Each row of a before or after table is a point. One or more steps were done to the points. Then noise was added and the rows were shuffled. The steps act on columns, c1 being the first. Name the steps. A step turns or swaps two columns, mirrors them in a line or flattens them onto one, adds a multiple of one to another, or multiplies or shifts one. Angles are multiples of 10 degrees, from the lower column toward the higher: turns from -170 to 170, lines from 10 to 170 but not 90. Use the fewest steps. Two steps may share a column if one is a turn and the other turns, adds or multiplies; they go together, in the order done. Otherwise the lowest column goes first.
In the rows, zero is written as 128.

Before:
[[140 126 154]
 [185 163 100]
 [ 83 141 179]
 [ 80 189 180]
 [133 126 134]
 [ 84 172 193]
 [162 135 156]
 [125 138 134]
 [ 90 139 175]
 [114 123 141]
 [141 174  71]
 [175 158 131]]
After, 12 rows:
[[125 121 109]
 [ 88 138 143]
 [102 125 129]
 [106 206  60]
 [123 126 128]
 [104 169 164]
 [107 148  62]
 [107 144  70]
 [125 174 191]
 [ 93 186  58]
 [124 142 124]
 [173 190 167]]
Steps: turn c1 and c3 by 120 degrees; multiply c2 by 1.3

Before (10 x 8):
[[120 114 145  91  99 159 181 117]
 [147 149  89 147 109 116 154 101]
 [120 154 156 121 108 140 134 130]
 [105  74 136  80 132 147 110 168]
 [ 95 105 146  91 152 116 146 162]
 [158 157 126 163  51 121 202 114]
 [163 127 150 154 133 102 124 127]
 [130 113 142  71 129  99 111 148]
 [116 118 135 143 109  86 114 112]
 [142 148 104 159 113  86 113 143]]
After:
[[168 150 188 156 134 112 124 125]
 [154 138 174  73 130  98 107 189]
 [137 156 151 144 109  98 116  82]
 [ 40  92 177  87  99 133 182  93]
 [ 72 127 186  92 149 100 143 226]
 [ 48 146 118 163  52 142 202  85]
 [131  79 149  77 133  98 112 250]
 [167 167  55 160 113 116 114 177]
 [110 151  15 145 109 132 158  49]
 [114 138 212 121 109 154 139 134]]
Steps: add -1.5 times c7 to c1; turn c2 and c6 by 50 degrees; multiply c3 by 3; multiply c8 by 3

Before:
[[154  91 133 139  96 154  74 161 110 139  91  95]
 [ 72  97 157 162 158  79  56 116 142 117  99  76]
 [ 73 176 133  60 166 178  71 131  58  79 177 125]
 [139 102  84 130 109 174 150 169 124 128 101 153]
 [109 120  84  72  77  63 123 131 128 104  82  97]
 [132 177 117 160 191 128  54 122 120 115 154  97]
 [ 84 112 124 132  95  78 142 164  72 103 141 188]
 [126 137 171 135 132 114 119 172 116 143  94 189]
 [156  79  76  78 181  97  88 103 154 162 150 159]
 [130  96 150 151 155 134  98 103  99 161  79 170]]
After, 10 rows:
[[ 75 111 135 132  92 202 129 162 143  78 117 187]
 [163 154 110 103  99 129  73 159 106 113 161  95]
 [ 42 129 156 204  75 162 121 132 149 102 187  96]
 [114 170  91 119 160 139  65 114 188 128 148  77]
 [165 136  93  98 157 147  92 101 124 178 166 170]
 [191 140  73 124 132 143 130 174 136 111 148 191]
 [112 206 149  99 192 136 107 118 140 122 106  95]
 [ 73  99 160 104 108 108 125 168  95 100 169 152]
 [ 80 138 182 193 180 120  78 104 137 177 122 162]
 [ 81 193 142 148 168 164 115 131  27  78  80 128]]
Steps: add 1.5 times c3 to c1; turn c3 and c11 by -160 degrees; multiply c2 by 0.7; turn c2 and c7 by 50 degrees; turn c6 and c9 by 120 degrees; turn c4 and c9 by 150 degrees; add -0.7 times c8 to c10
